Every row gives one point. The points of each table are mixes of a few directions, plus a little noise. Count the directions of each table, and those that both share. Where both have some left over, give the other angles between the two spaces (their principal angles), to ten degrees, smallest first.
In the rows, zero is written as 128.

First, 4 rows:
[[153 179]
 [138 148]
 [ 87  45]
 [134 140]]
Second, 5 rows:
[[ 91  54]
 [167 204]
 [130 135]
 [137 145]
 [116 103]]
Directions: first 1, second 1, shared 1

First (5 x 4):
[[128 119 158 143]
 [128 176   7  65]
 [130 115 166 148]
 [127 105 186 157]
 [127 129 126 128]]
Second, 5 rows:
[[197  71 170 168]
 [ 54 156 169 131]
 [164 124  84 114]
 [ 88 147 140 124]
 [138 142  77 104]]
Directions: first 1, second 2, shared 1

First, 7 rows:
[[113 162 205  86 148 124]
 [ 61 125  36 181 107 145]
 [122 177 175 122 153 111]
 [136  97 128 110 115 143]
 [106 105 138 118  92 192]
 [175 173 145 174 137 128]
 [185  56  70 104 143  56]]
Second, 6 rows:
[[105 117  74 123 154  60]
 [146 125 125 140 122 138]
 [117  45  76  61 142  60]
 [166 135 144 156 109 171]
 [ 94 210 219 142 120 198]
 [142 138 130 148 123 141]]
Directions: first 4, second 3, shared 3

First:
[[149 130 109 127 150 135  94 134 136]
 [148 129 109 127 149 135  95 133 136]
 [ 54 123 196 131  51 104 249 108 101]
 [141 129 116 127 141 132 107 131 133]
 [123 128 133 128 122 126 137 127 126]
 [152 130 106 127 153 136  89 134 137]
 [ 79 124 173 130  77 112 208 115 110]
 [152 130 106 127 153 136  89 134 137]
 [155 130 103 127 156 137  84 135 138]]
Second (7 x 9):
[[118 110 140 109 136 168 147 169 160]
 [116 115 123 151 121 151 149 153  98]
 [102 127 138 133 129  98 131 121 142]
 [144 175 141  92  80 145 149 112 156]
 [136  66 148 115 148 172 167 151  97]
 [145 163 102 148 141  48  63  63 115]
 [136 143 103 147 140 114  89 126 127]]
Directions: first 1, second 5, shared 1

First:
[[216 137 188 119  98 142 155   7 134  91 149]
 [121 134 106  96 134 135 119 118 127 128 125]
 [ 79 110 139 125 138 129 101 144  87 146 135]
 [ 95 124 135  72 134 138  95  81  89 141 128]
 [110 129 143 119 120 108 124 117 128 146 101]
 [ 85 135 119 117  98 121 129 143 114 104 129]
 [173 127 103 162 170 124 139 173 179 164 105]
 [144 131  97 167 152 115 142 196 175 154 101]
 [131 119 138 134 137 138 122 128 111 127 146]
 [129 136 113 165  99 130 156 173 134  77 159]]
Second (9 x 11):
[[153 158  68 117 135 131 150 157 183 113 127]
 [134 133 106 125 132 135 131 140 138 119 129]
 [145 138  61 115 141 156 133 165 142  97 135]
 [100  84 169 136 129 150  95 112  45 126 136]
 [121 125 159 134 122 113 127 110 123 143 124]
 [106 107 199 141 117 109 115  92  91 153 125]
 [134 132 105 124 133 137 130 141 135 118 130]
 [111 131 230 147 104  65 135  70 141 185 112]
 [148 143  54 115 142 155 136 167 152  97 134]]
Directions: first 5, second 2, shared 1; angles 30

First, 11 rows:
[[151 120 141 179  83 155  96 137  73  78 137 111 127 130]
 [120 157 131 167 140 161 124 128  71  70 117 121 145 147]
 [136  91 123  67 116  79 137 129 217 215 145 135 106  99]
 [130 147 133 173 121 163 114 131  65  69 122 117 140 141]
 [136 153 139 212 109 188  99 136  17  26 122 108 146 153]
 [ 60 185 103  50 249 103 196 114 185 172  96 164 150 149]
 [134 122 128 128 119 128 125 129 128 132 131 123 126 126]
 [134 122 128 132 119 127 123 129 125 130 132 125 123 125]
 [147  88 127  85 103  85 130 127 201 201 147 131 107  99]
 [117 126 120  84 152 102 147 125 179 176 126 138 125 123]
 [147 102 131 126  96 116 115 131 144 148 141 123 114 114]]
Second, 9 rows:
[[ 89 142 129  89 154  96 123  76 161 135 120 133  83  74]
 [128 177 116 132 169 128 162 105  91  93 107 133 142 169]
 [124 110 142 175  92 169  86 144  82  83 130 111 121 109]
 [183 131 120 135  93 111 154 105  86 101 107 112 112 182]
 [168  79 115 101  85 125 163 166 121 152  97 119 122 201]
 [161 136 109  82 139  77 187 104 155 161 108 132 117 175]
 [124 120 139 161 108 149  92 136 112 106 148 120 129 104]
 [ 56  91 131 102 174 168 105 219 212 202 151 155 175  80]
 [126 171 148 179 139 136  81 100 139 113 192 131 148  57]]
Directions: first 2, second 5, shared 2

First (10 x 20):
[[176 185 151  71 129 112  72  60 134 125 135 111 138 158  67 249 122 228
   47 183]
 [121  70 132 122 134 102 170 185 108 107 127 124 180 102 162  61 120 138
  187  40]
 [105 148 114 158 121 157 129 117 137 147 127 139  87 139 133 129 138  78
  118 171]
 [133 104 133 116 132 110 139 150 119 116 127 124 156 115 136 106 122 146
  150  88]
 [153 169 153  73 124 110 110  83 113 121 141 120 163 167  77 242 127 234
   52 156]
 [160 129 125 138 136 126  85 115 157 128 116 118  95 100 129  96 120  99
  150 139]
 [101  91 116 159 129 136 161 170 126 129 124 135 125 109 166  55 131  71
  178  91]
 [132 151 117 150 127 148  99 104 151 142 121 130  79 125 124 127 131  84
  122 174]
 [ 91  97 132 121 124 120 191 170  91 118 139 137 182 144 145 121 134 154
  138  77]
 [107 138 109 170 126 159 123 125 147 147 122 138  76 123 144  97 137  51
  140 163]]
Second, 10 rows:
[[116 136  89 123  97 112 125 151 104 143 115  68 112 134 130 172 139 142
  117 133]
 [ 85 113 127 170 166 174 139 153 142 174 117 163  73 132 159  83 142  37
  148 145]
 [ 98  76 131 144 188 143 128 193 129 188 101 123  81 113 174  76 143  65
  175  92]
 [153 160 103 106  26  81 162  93  99  29 161 104 226 129  96 153 106 219
  113 111]
 [128 104 177 127 216 158 107 130 156 169 121 186 100 130 138  97 128  92
  138 128]
 [143 140 114 149 119 133  97 108 151 124 118 120  94 110 130 106 124  90
  139 154]
 [137 130 170 137 156 150 137  91 155 102 149 208 151 129 117  86 114 109
  133 134]
 [117 154 125 108  95 123 156 110 101 108 147 126 166 160 103 189 132 187
   84 141]
 [164 152 133  91  90  91 122  93 118  75 145 110 186 135  93 177 112 218
   98 123]
 [133 116 104 122 131 115 101 160 124 163 103  71  89 114 143 142 136 122
  140 122]]
Directions: first 3, second 5, shared 3

First (11 x 24):
[[ 77 137 149 182 118 142 137 152 122  96 119  78 131 156  49 165  99  76
  124  59 197 166  83 141]
 [138  90 105 137 122 137 140 170 137 162 119  98 141 143 178 110 139 142
  122 123 108 128 146 134]
 [155 136 103 104 220 108 188 167 152 176 127 197 122  46 211  96 117 140
   69 165  28  75 163 123]
 [ 70 123 135 145  54 153 111 136 111 102 106  63 136 201  45 155 124 116
  148  82 213 197  80 133]
 [ 82 187 188 197 166 108  85  80 105  54 155 121 134 130  19 161 102  51
  158  65 180 142 138 157]
 [198 109 133  90  57 142 110  60 134 105 148 140  95 127 133 161 138 142
  151 178 183  95  61  92]
 [175  78 106 119  94 146 139 146 142 158 126 108 126 138 189 125 143 151
  127 150 127 109 112 112]
 [142  95 111 147 153 122 124 166 133 167 127 111 150 133 195  94 145 142
  130 129  77 115 190 146]
 [ 77 172 142 125 132 120 115 112 112 103 120 138 131 142  58 130 119 120
  134 110 142 163 132 137]
 [165 136 116  90 173 102 123 111 133 158 138 188 131  87 197  85 149 166
  126 181  43  88 195 127]
 [137 143 122  72 114 123 135 100 130 128 121 171 112 112 128 125 131 160
  119 169 116 124 111 108]]
Second:
[[159  76 149 135 119 157 154 143 118 141 131 104 133 145 131 136 157 106
   91 121 132 141 145 150]
 [227  80 131 249 235  45  70 116  72 158 125 108 111 170 196 110 101  37
  139  53 121 132 165 108]
 [116 159 116  53  40 198 176 131 177 136 103 196 138  36 137 118 110 177
  114 176 134  93  79 111]
 [ 79 137 139 104 116 147 141 141 139 108 142 103 132 151  85 143 149 149
  120 141 125 146 132 151]
 [ 66 182 118  72 114 138 136 107 141 109 127 153 136  87  69 136  80 166
  141 165 149 124  65 108]
 [158 149 132 209 179 106  99 157 153 138 113 144 109 129 198  99 101  96
  132  71  82 120 162 116]
 [ 83 148 131 117 161 107 118 110 110 109 142 108 133 143  65 144  97 130
  137 136 148 147  96 123]
 [137  93 110  86  59 125 129 119 116 123 142 107 131 164 142 138 229 163
  150 160 132 122 179 158]]
Directions: first 5, second 5, shared 0; angles 30, 30, 40, 60, 60

First, 8 rows:
[[159  76 138 105 172 107 143 135 174 120 172 111  90  56 121  76 203 149
  164 135 203 166 178 200 129 172 201  55 111 103  84 234]
 [111 125 131 130  92 111 136 113  96 162 124 152  92 159 117 135 111 110
   91 116  97 130 123 120 106 107 139 133 152 116 159 108]
 [128 121 153 135 109 120 139 103  99 127 157 144  83 146 142 117 133 135
  109 142 114 128 111 121 116 152 144 129 136 117 146 130]
 [116 158 124 159 134 145 133 106 141 108 129 130 157 124 169 138 113 120
  152 134 120 116 125  83 137 119  72 159 110 152 144 103]
 [149 131 114  87 146 159  86 204 119 115  90 102 187 137  74 153 116 155
  127 132 133 110  98 155 160 137 132 138 139 128  77 114]
 [125 148 105 142 146 126 128 126 171 113 107 101 174 123 139 135 118 114
  152 120 132 122 144 120 134 106 102 128  98 154 126 110]
 [112 131 128 119 107 148 117 144  85 161 110 165 126 135 111 150 107 124
  108 117 111 124 116 107 130 105 105 160 168 114 137 112]
 [122 136 131 149 117 108 143  94 139 120 138 120 114 147 150 121 123 116
  122 131 112 128 129 117 113 126 130 122 111 139 151 113]]
Second:
[[114 114 133 119 129 186  90  96 101 125 127 135 138  80 137  87 116 181
  115 148 200 139 173 111 148 131 123 143 174  92 101 147]
 [137 136 125 134 128  92 152 148 145 130 129 123 121 158 123 154 136  95
  136 115  83 121  99 139 116 127 132 118  99 150 145 117]
 [135 134 126 131 128  99 147 145 141 129 128 125 121 153 123 148 135 101
  135 118  91 123 105 137 119 126 130 121 104 146 142 118]
 [134 134 126 131 127 102 144 142 140 130 129 125 123 149 124 146 133 105
  134 119  96 123 108 136 120 127 129 121 107 144 140 119]
 [121 123 130 124 128 154 110 114 116 127 128 131 132 107 132 111 122 152
  122 137 160 134 148 121 135 129 126 135 148 113 115 135]
 [115 116 133 121 128 181  92  97 104 123 128 136 139  84 136  91 117 178
  115 147 196 138 171 112 146 130 123 142 172  95 102 145]
 [151 149 119 141 128  32 192 181 172 135 130 116 109 206 113 195 149  41
  150  94   7 112  52 157  97 122 136 102  50 187 174  98]
 [130 130 127 129 128 120 133 132 131 128 128 127 126 135 127 134 130 121
  130 125 117 127 121 130 125 129 128 126 122 134 132 125]
 [113 115 134 120 128 187  90  95 101 124 128 137 140  79 137  88 115 181
  115 149 202 138 174 111 147 130 122 143 175  92 100 146]]
Directions: first 5, second 1, shared 0; angles 50

First, 9 rows:
[[158 133 101 143 150 170 155 114 121  85 141 117 125 100 141 131 104 121
  101 109 140 113 103 137 142 135 163 133  92 129 148 112]
 [ 76 134 126 140  80 104 123 125 144 129  89 172 132 159 125 110 138 145
  135 120 128 105  97 113 169 152  89 135 167 119 141 135]
 [238 107 160  81 234 151 116 149  93 165 219  21 120  72 124 173 125  89
  135 168 116 204 233 158   7  58 197 105  59 150  75 123]
 [ 78 132 131 135  83 100 118 128 143 137  92 168 132 160 123 112 141 144
  139 125 126 111 107 113 160 147  88 133 168 121 135 137]
 [ 98 128 138 126 103 103 115 133 137 146 109 148 130 150 121 121 141 137
  142 133 123 126 128 119 136 133 100 128 156 125 124 137]
 [183 118 142 106 180 141 124 137 110 144 173  76 124 100 127 150 126 109
  130 147 123 164 178 143  70  94 163 117  93 139 103 125]
 [109 138 100 154 105 146 150 112 136  88 104 159 129 130 138 114 114 137
  108 102 140  92  75 123 179 157 127 139 129 120 160 120]
 [ 85 131 134 132  90 101 117 130 141 140  98 161 132 156 122 115 141 141
  140 127 125 116 114 116 151 142  93 131 164 122 131 137]
 [129 130 120 134 127 136 135 124 128 117 126 131 128 125 131 126 123 128
  121 122 131 121 117 129 137 133 132 130 124 127 135 125]]
Second:
[[162 131 110 112 153 145 164 156  97 162  61  88 114 120 105 121  95 172
  154 132 154 102 123 134 130 110  81 140 133 142  99 146]
 [ 86 111 108 142 108 124  94  98 135 133 136 176 153 113 116 166 112  87
  108 100  95 112 129 117 145 146 109 136 148  97 185 125]
 [106 204 167 127 201  85 137 139 157 138 147 178 164 146 148 116 168 145
  159 135 178 168 157 107 129 106 195 116 110 132 160  78]
 [ 99 140 123 142 147 121 107 120 154 141 152 168 151 123 121 139 130 114
  122 108 120 145 140 119 127 137 154 125 128 119 160 116]
 [145 103 159 115  62 118 129 110 113  60 160 101 100 151 167 112 164 112
  116 170 116 125 107 138 129 130 134 120 124 125 103 130]
 [156 103 111 156 132 177 119 149 141 139 134  54 104 101 124 128 117  89
   74  87 111 133 145 138  92 142 126 124 110 183  48 152]
 [110 149 115 122 152 116 135 125 106 159  69 153 154 114 113 159 101 126
  143 111 146  92 136 110 155 115  79 147 147 111 174 116]
 [126 121 140 130 122 123 116 128 171 109 214 157 116 155 130  84 158 167
  145 157 110 193 114 147 105 143 214 102 110 121 122 133]
 [162  89 119 106  76 142 151 127  77 109  80  78  96 129 127 128 107 140
  132 153 123  81 100 141 141 122  59 142 144 123 101 156]]
Directions: first 2, second 5, shared 0; angles 50, 80
